Each row is a point. Each copy is the shape, with its points in the same order, turned, moved and blurred by noise. Is it also mirrored, or only turned?

Shape, 7 rows:
[[  4.4  -3.3   1.4]
 [ -2.8   3.5  -5.6]
 [-10.5  -1.4  -5.4]
 [  4.9   0.4   0.3]
 [  3.1  -3.6   0.4]
 [  1.7  -0.4   3.8]
 [  2.7  -0.7   0.9]]
Copy 1 (7 x 3):
[[ 2.8  1.2 -3.7]
 [ 1.7 -2.4  7.5]
 [-5.3 -8.4  6.8]
 [ 4.5  2.8 -0.3]
 [ 2.4 -0.8 -2.8]
 [-0.7  2.9 -1.6]
 [ 1.9  0.9 -0.8]]
Copy 1 is: mirrored
Copy 2:
[[ 1.5 -1.1  5.2]
 [ 3.3  0.6 -6.5]
 [-3.7 -3.5 -9.5]
 [ 3.9  1.9  3.7]
 [ 1.1 -1.7  4.2]
 [-0.9  3.1  3.7]
 [ 1.3  1.1  2.5]]
Copy 2 is: only turned

Shape, 8 rows:
[[-1.5 -1.7  0.8  1.4]
 [ 5.2  2.3 -5.1 -4.3]
 [ 9.2  0.7 -1.7  4.0]
 [ 4.0  2.3  9.2  2.8]
 [ 2.2 -0.8  0.1  0.7]
 [ 3.6 -2.9 -0.3  3.9]
 [-2.5  2.9 -6.0 -2.0]
 [-3.3 -2.5  2.2  0.4]]
Copy 1, 8 rows:
[[-1.1 -1.4  2.6  3.4]
 [ 2.1  2.0 -3.1 -5.2]
 [ 7.5  5.9  0.9  0.8]
 [ 8.2 -3.8  1.3  7.7]
 [ 1.6  0.1  1.9  1.5]
 [ 3.0  2.9  4.4  2.4]
 [-4.8  1.8 -3.4 -1.3]
 [-2.5 -3.6  3.4  4.1]]
Copy 1 is: mirrored
Copy 2 (8 x 4):
[[ 0.4 -1.3 -3.0  0.9]
 [ 8.2  3.6  0.1 -4.4]
 [ 8.3  5.1 -0.8  5.4]
 [-0.5  0.5  6.1  6.4]
 [ 2.9  0.0 -0.8  0.8]
 [ 4.1 -0.2 -3.1  4.4]
 [ 1.2  3.5 -5.4 -6.1]
 [-1.4 -3.8 -2.1 -0.3]]
Copy 2 is: only turned
Copy 3, 8 rows:
[[ 0.4  1.4  0.6  0.6]
 [-1.1 -5.7 -4.0 -6.1]
 [ 6.4 -0.1 -4.0 -7.4]
 [ 2.1  7.0  4.4 -8.2]
 [ 1.5  0.1  0.3 -2.9]
 [ 5.6  0.2 -0.1 -1.9]
 [-4.3 -2.2 -5.1  0.0]
 [-1.2  2.2  2.8  2.0]]
Copy 3 is: only turned
